Each row of a before or after table is a point. One or more steps were done to the points. Then noise was added and the rows were shuffled. The steps act on columns, c1 being the first. Write out the steps. A step turns or swaps two columns, mirrors them in a line or flattens them onto one, adds a multiple of one to another, or multiplies or shifts one. Angles are multiples of 10 degrees, from the lower column toward the higher: turns from -170 to 170, lines from 10 to 170 but not 90. Use the fewest steps. Two steps may share a column if one is a turn and the other turns, adds or multiplies; they go together, in the order done. Otherwise the lowest column goes first.

Before (12 x 2):
[.11 -.26]
[-.45 -.21]
[.34 -.42]
[-.06 .59]
[.63 .03]
[-.39 .56]
[.70 .32]
[.17 .43]
[.10 .42]
[.12 -.43]
[-.32 .17]
[.59 .46]
After (12 x 2):
[.02 -.74]
[.68 .15]
[-.46 -.18]
[-.05 .50]
[.60 -.07]
[.29 .24]
[.37 -.29]
[-.18 -.60]
[.20 -.73]
[-.27 -.02]
[-.48 .04]
[.35 -.26]
Steps: turn c1 and c2 by -110 degrees

Before (13 x 4):
[-.34 .56 -.25 -.01]
[-.01 .39 .19 .07]
[-.17 .13 -.36 -.24]
[.08 -.45 -.49 .18]
[-.05 .33 -.48 -.07]
[-.16 .20 -.05 -.88]
[-.14 .54 .14 -.26]
[-.25 .68 .40 -.09]
[.03 .38 -.58 .29]
[.10 -.13 -.30 .09]
[.64 -.69 .00 -.15]
[-.64 .10 -.52 -.75]
[.76 .20 .58 .12]
After (13 x 4):
[.29 .16 -.31 -.26]
[.11 .55 -.39 -.17]
[-.16 .37 .08 -.04]
[-.27 .17 .93 .11]
[-.43 .69 -.10 -.28]
[.28 .09 -.78 -.83]
[.00 .22 -.16 -.92]
[.46 .35 -.23 -.22]
[.29 -.14 -.01 .13]
[-.19 .56 -.09 -.41]
[.19 -.69 .64 .10]
[.59 .37 -.19 .16]
[.47 -.47 -.12 .36]
Steps: turn c1 and c3 by 70 degrees; add -0.3 times c2 to c4

Before (11 x 6):
[-.42 .62 .13 -.63 -.44 .45]
[-.47 .46 .85 -.32 -.53 .40]
[.43 .60 .06 .17 -.63 -.21]
[.49 -.21 .07 .33 .79 .09]
[-.45 .04 .55 -.42 -.31 .26]
[-.25 -.52 .13 -.47 -.04 .14]
[-.04 .44 -.18 .28 -.01 -.53]
[.39 -.06 -.17 .57 .39 -.25]
[.23 -.43 -.20 .44 .40 .35]
[.00 .37 -.15 .34 .07 -.22]
[-.02 .59 .03 -.75 -.24 -.47]
After (11 x 6):
[.33 .19 .07 .40 .59 -.30]
[-.29 -.73 -.06 -.06 -.46 .19]
[-.01 .34 .05 .07 .35 -.28]
[-.47 .34 .05 -.47 -.64 .46]
[-.01 .43 -.03 -.02 .29 -.55]
[-.44 .10 -.67 -.49 -.29 .64]
[.23 -.23 .32 .43 .44 .24]
[-.03 .55 -.17 -.24 -.73 -.48]
[-.40 -.30 -.47 -.32 -.38 .42]
[.53 .11 -.07 .83 .34 .10]
[.41 .91 -.06 -.63 .18 -.16]
Steps: add 0.7 times c1 to c2; mirror c3 and c6 in the line at 80 degrees; swap c4 and c5

Before (14 x 9):
[-.10 .13 -.12 .29 .06 -.03 -.35 -.62 .07]
[.23 .13 -.13 -.11 -.05 .07 -.15 .30 .16]
[.23 .06 -.07 -.11 .00 -.48 .00 .32 .18]
[-.16 .11 -.11 -.09 .03 .12 .14 .24 .11]
[.48 .11 -.10 .94 .13 -.06 .09 .23 .13]
[-.15 -.04 .79 .12 .17 -.08 -.04 .28 .04]
[-.13 .02 -.08 .20 -.11 .06 -.09 .35 -.19]
[-.25 .01 .52 -.01 -.03 -.06 -.06 .31 .05]
[-.25 .03 .18 -.07 -.14 -.05 .07 -.18 -.07]
[.02 -.39 -.02 .28 -.02 -.15 -.07 -.11 .22]
[-.16 -.03 -.11 -.04 .08 -.14 -.06 .17 .21]
[-.14 .07 -.14 .32 .05 -.14 -.04 .32 .20]
[-.24 -.17 -.07 -.09 .18 .07 .03 .24 -.34]
[.24 -.31 .04 .67 -.09 -.30 -.03 .10 .19]
After (14 x 9):
[-.15 .10 -.10 -.09 .03 -.01 .13 .23 .11]
[-.13 .08 -.13 .32 .05 .01 -.05 .36 .20]
[-.10 .15 -.17 .29 .05 .03 -.35 -.60 .08]
[-.15 .01 -.11 .20 -.12 -.01 -.08 .35 -.20]
[-.23 -.20 -.08 -.09 .16 -.01 .04 .27 -.39]
[-.15 -.03 -.12 -.03 .08 -.02 -.04 .19 .23]
[.47 .11 -.07 .94 .11 .02 .09 .23 .11]
[.23 .12 -.11 -.10 -.01 .03 -.13 .28 .15]
[.26 .05 -.04 -.13 .03 -.01 -.03 .34 .18]
[-.13 -.05 .76 .12 .17 .00 -.02 .33 .08]
[.25 -.31 .01 .70 -.11 .00 -.02 .11 .18]
[-.25 .02 .53 .03 -.04 .02 -.07 .33 .04]
[-.21 .05 .16 -.08 -.14 -.02 .06 -.20 -.08]
[.02 -.42 -.01 .29 -.02 .00 -.06 -.09 .21]
Steps: multiply c6 by 0

Before (8 x 11):
[.12 .35 .40 -.40 .28 .07 -.29 -.07 -.33 -.05 .48]
[-.04 -.06 .09 .08 .46 .31 -.05 -.20 -.77 -.40 .48]
[-.16 .01 .20 -.12 -.18 -.27 .03 .17 .26 .49 -.11]
[-.24 .36 -.21 .33 .52 -.13 -.35 .40 .19 .00 .09]
[.21 .11 .05 .24 .20 .12 -.45 -.15 .56 -.10 .13]
[.26 -.42 -.69 .29 .69 .59 .25 -.05 .43 .76 .10]
[.01 .46 -.15 .08 .42 .05 -.04 -.12 -.39 -.74 .85]
[-.10 .56 .07 .37 .21 -.05 -.10 -.05 .26 .33 -.06]
After (8 x 11):
[.20 -.01 -.11 .26 -.14 .13 -.44 -.14 .57 -.11 -.20]
[.25 -.27 .76 .27 -.61 .59 .25 -.06 .44 .78 -.32]
[-.16 .14 -.12 -.13 .13 -.27 .03 .18 .26 .49 .16]
[-.23 -.39 -.14 .33 -.46 -.12 -.35 .40 .18 .00 -.26]
[.01 -.42 -.26 .09 -.10 .05 -.04 -.12 -.40 -.73 -.95]
[-.05 .11 -.02 .08 -.26 .30 -.05 -.20 -.77 -.40 -.60]
[-.10 -.30 -.49 .36 -.22 -.05 -.10 -.05 .26 .33 -.01]
[.12 .08 -.53 -.39 -.11 .07 -.28 -.06 -.34 -.04 -.55]
Steps: turn c2 and c3 by -130 degrees; turn c5 and c11 by -160 degrees

Before (14 x 14):
[.17 -.40 -.68 .42 .49 .49 -.44 .09 -.01 .04 -.24 .60 .24 .22]
[-.16 -.03 -.35 .29 .52 -.27 -.43 .69 .30 .23 -.21 -.36 -.09 -.14]
[.49 .47 -.17 -.39 -.65 -.66 .19 .42 -.82 .03 .39 .43 .13 .67]
[-.08 -.26 .06 .66 .49 -.28 .28 -.05 .23 -.04 -.27 .43 -.33 .31]
[.29 -.11 -.15 .31 -.54 -.43 -.50 -.04 -.36 .26 -.15 -.37 -.59 .02]
[.26 .16 -.34 -.19 -.60 .47 .15 .76 -.37 -.49 -.57 -.34 -.28 .71]
[-.38 -.38 -.27 -.25 -.42 .43 .38 -.30 .06 -.31 -.41 .00 -.35 .41]
[.41 -.20 .44 -.24 -.34 -.18 -.29 .02 -.23 -.16 -.28 -.32 .05 -.53]
[.15 -.25 -.30 .06 .03 -.27 .24 .53 -.42 -.51 .35 -.57 .11 .63]
[.06 -.02 .02 -.43 -.35 -.06 -.18 -.27 -.71 -.77 .42 -.03 -.58 -.10]
[.07 -.29 .22 -.33 -.34 .20 -.65 .01 .02 -.51 -.26 .61 .27 .36]
[-.56 .21 -.47 .27 -.38 -.65 -.64 .71 -.91 -.57 -.40 .12 .35 -.36]
[.07 -.06 -.19 .02 .37 .03 -.37 .43 -.67 .45 -.17 .28 .05 .67]
[.07 .29 -.15 .48 .06 .37 -.33 .21 .24 -.06 -.49 -.49 .36 .32]
After (14 x 14):
[.26 .29 .08 .47 .45 -.38 -.31 .22 .01 -.06 .14 -.41 .38 .31]
[.27 -.26 .35 .07 -.29 .23 .23 .53 .00 -.52 .24 -.53 .11 .64]
[-.22 -.28 -.01 .66 .49 .29 .28 -.06 .01 -.04 .76 .38 -.33 .30]
[-.11 -.20 -.42 -.24 .08 .24 -.28 .02 .00 -.16 -.60 -.50 .04 -.54]
[.35 -.03 .39 .30 .43 .21 -.42 .69 .00 .23 .56 -.17 -.09 -.15]
[-.52 -.40 .59 .42 .45 -.61 -.43 .09 -.01 .03 .60 .34 .24 .22]
[.35 .22 .58 .28 .15 .56 -.63 .70 .02 -.55 -.35 .44 .36 -.36]
[-.23 -.06 .19 .01 .34 -.07 -.37 .43 -.01 .45 .26 .16 .04 .67]
[-.65 .46 .31 -.40 -.64 .61 .19 .42 .01 .03 -.63 .01 .13 .68]
[.28 -.38 .19 -.25 .15 -.48 .38 -.30 .00 -.31 -.76 .25 -.35 .40]
[.03 .16 .25 -.19 .19 -.54 .15 .76 -.01 -.48 -.93 -.43 -.29 .70]
[-.01 -.03 -.03 -.42 -.53 .06 -.19 -.26 -.02 -.77 -.39 -.06 -.58 -.11]
[.01 -.10 .20 .30 -.14 .41 -.50 -.03 .01 .25 -.32 -.47 -.59 .02]
[-.43 -.28 -.23 -.33 .05 -.17 -.65 .02 -.01 -.51 -.68 .42 .26 .37]
Steps: mirror c1 and c12 in the line at 110 degrees; turn c3 and c6 by 170 degrees; turn c5 and c11 by 60 degrees; add 0.7 times c4 to c11; multiply c9 by 0

Before (10 x 18):
[-.04 .06 -.08 .28 .19 .70 -.22 -.16 .23 -.50 .35 -.24 -.53 -.13 -.27 .13 -.41 .31]
[.04 .01 .24 -.27 -.13 -.23 -.43 .28 -.15 .16 .25 .28 .17 .05 .65 .41 .47 -.08]
[-.31 .05 .17 -.25 -.02 .75 .21 .27 -.16 -.17 .20 -.40 -.53 .15 .01 .12 -.43 .12]
[.21 .25 .15 -.20 .15 -.46 -.10 .13 -.23 .07 .18 .42 -.13 .39 .27 .01 -.07 -.19]
[-.28 -.20 -.39 .01 .19 .39 -.05 .09 -.06 .11 .63 -.08 -.45 -.23 -.05 .04 -.54 .02]
[.08 .36 .09 -.05 -.94 .74 -.13 -.06 .57 -.15 .01 -.29 -.11 .39 .63 -.29 .01 .06]
[.16 .36 -.13 -.47 -.52 .86 -.12 -.47 .46 -.17 -.05 -.12 .03 .06 .59 -.13 .26 -.11]
[.10 -.08 .57 -.05 .01 -.02 -.23 .06 -.03 .15 -.15 .30 -.06 .01 .00 -.17 -.01 -.25]
[-.13 .07 .17 -.12 -.07 -.56 -.04 .12 .06 -.07 -.14 .46 -.05 .02 .00 .28 -.17 -.29]
[-.10 .30 .31 .03 .13 -.36 -.17 -.15 .27 .28 .10 .18 .08 .26 -.20 .17 .11 -.26]
After (10 x 18):
[-.40 -.19 .00 -.06 -.30 .70 -.11 -.06 .48 .63 .03 -.53 -.10 .41 .20 -.51 -.14 .03]
[-.18 .31 -.19 -.12 .04 -.56 -.01 .14 -.01 -.09 -.16 .46 -.03 -.02 .00 .04 -.16 -.32]
[.10 .39 .44 -.24 -.04 -.27 -.48 .26 -.11 .64 .20 .27 .14 .08 .00 .19 -.24 -.12]
[-.22 .14 -.39 .29 -.01 .71 -.22 -.14 .15 -.47 .36 -.28 -.60 -.11 .18 -.05 .07 .27]
[.08 -.14 -.03 -.01 .01 -.01 -.19 .04 .08 .04 -.16 .34 -.10 .03 -.08 .03 -.61 -.26]
[.31 .03 -.01 -.26 .08 -.37 -.16 .12 .01 .27 .21 .47 -.13 .40 .00 -.26 -.16 -.16]
[-.16 .00 -.56 -.03 .07 .41 -.11 .11 -.20 -.01 .64 -.09 -.48 -.25 .02 .19 .42 .00]
[-.01 .18 -.45 -.21 -.04 .80 .24 .26 -.33 -.06 .22 -.33 -.52 .19 .08 .03 -.21 .15]
[-.20 .00 .24 -.56 -.19 .92 -.13 -.45 .44 .52 -.11 -.29 .03 .06 .17 -.39 .12 -.13]
[-.27 .27 .12 .05 .10 -.32 -.11 -.14 .13 -.10 .09 .09 .09 .37 -.06 -.27 -.27 -.25]
Steps: add -0.3 times c9 to c12; turn c1 and c9 by 50 degrees; turn c2 and c16 by -70 degrees; turn c3 and c17 by -90 degrees; multiply c5 by 0.4; turn c10 and c15 by -70 degrees; multiply c15 by 0.4

Before (10 x 24):
[.15 -.12 .47 .18 -.09 -.01 .00 .19 -.26 -.28 -.28 -.08 -.24 -.04 -.20 -.28 -.27 .02 -.16 -.15 .10 .25 .10 -.31]
[-.05 -.24 -.05 -.04 .03 -.10 .08 -.15 .14 .10 .13 .19 -.05 .01 .12 -.19 .05 .08 .16 -.01 .06 -.05 -.12 .00]
[-.20 .22 -.03 -.08 -.01 -.13 .13 .10 -.15 -.02 -.23 .14 .26 .03 -.12 .21 .15 .04 .11 .04 -.09 -.14 .05 -.13]
[.00 -.12 .33 .14 -.07 -.04 -.02 .22 -.41 -.15 -.09 -.24 -.19 -.16 -.12 -.25 -.16 .18 -.18 -.28 .21 .13 .25 -.28]
[-.19 .03 -.08 -.01 -.10 .23 .11 -.14 -.12 .16 -.04 .13 .04 .02 -.13 .01 .08 .05 .12 .17 -.06 -.16 .00 .01]
[-.29 .06 -.11 -.26 .08 .09 .12 -.06 -.02 .02 .07 .11 .08 .15 .07 -.08 .06 -.08 -.05 .20 -.10 -.17 -.01 .06]
[-.04 .06 .05 -.08 .15 .05 .08 -.17 -.19 -.05 .13 -.01 .11 .07 -.03 .01 .01 .05 .18 .15 .03 -.08 -.08 -.03]
[-.05 .07 .06 -.08 .13 -.02 .10 .05 -.12 -.01 -.07 .21 .19 -.01 -.31 .06 .26 .00 .03 -.05 -.05 .07 .22 .07]
[-.08 .02 .01 -.02 .01 -.03 .06 .09 -.22 -.03 -.12 .14 .05 .25 -.13 -.06 .16 .23 -.04 -.12 .02 .19 -.06 -.03]
[-.06 -.19 -.04 -.09 .12 .33 .18 .04 .06 -.09 .00 -.09 -.14 .00 .17 -.16 .05 .03 .12 .11 .22 -.13 -.13 -.13]
After (10 x 24):
[-.12 -.24 -.05 -.05 .02 -.10 .09 -.14 .14 .10 .12 .19 -.05 .01 .37 -.20 .08 .10 .15 .00 .07 -.06 -.04 .01]
[.26 -.12 .32 .14 -.06 -.04 -.03 .22 -.41 -.17 -.09 -.25 -.20 -.15 -.36 -.24 -.23 .13 -.19 -.29 .21 .13 .00 -.27]
[-.06 .05 .05 -.06 .16 .06 .08 -.18 -.17 -.06 .13 -.01 .10 .05 -.09 .00 -.01 .16 .17 .14 .03 -.08 -.05 -.05]
[.21 .06 .04 -.09 .13 -.01 .09 .07 -.11 -.02 -.07 .22 .20 -.01 -.94 .06 .44 .10 .01 -.06 -.04 .08 -.03 .07]
[-.11 -.19 -.05 -.10 .14 .33 .17 .06 .06 -.08 -.01 -.10 -.15 -.01 .50 -.16 .08 .12 .13 .10 .21 -.13 -.06 -.13]
[.06 .23 -.03 -.08 -.01 -.13 .12 .10 -.15 -.03 -.23 .13 .26 .03 -.36 .21 .24 .05 .11 .04 -.09 -.14 -.22 -.13]
[.11 -.11 .47 .18 -.09 -.01 .00 .21 -.24 -.27 -.29 -.07 -.23 -.05 -.60 -.27 -.44 -.03 -.16 -.15 .13 .26 .14 -.30]
[-.01 .04 -.09 -.01 -.09 .23 .12 -.17 -.13 .16 -.04 .13 .03 .02 -.39 .00 .11 -.02 .11 .17 -.05 -.16 -.19 .01]
[-.01 .07 -.11 -.26 .08 .08 .11 -.07 -.01 .03 .06 .12 .08 .14 .20 -.07 .12 -.02 -.05 .18 -.09 -.16 -.30 .07]
[-.06 .01 -.01 .00 .01 -.04 .05 .08 -.24 -.04 -.12 .13 .05 .25 -.39 -.06 .25 .24 -.04 -.11 .00 .19 -.08 -.02]
Steps: swap c1 and c23; add 0.7 times c5 to c18; multiply c15 by 3; multiply c17 by 1.6
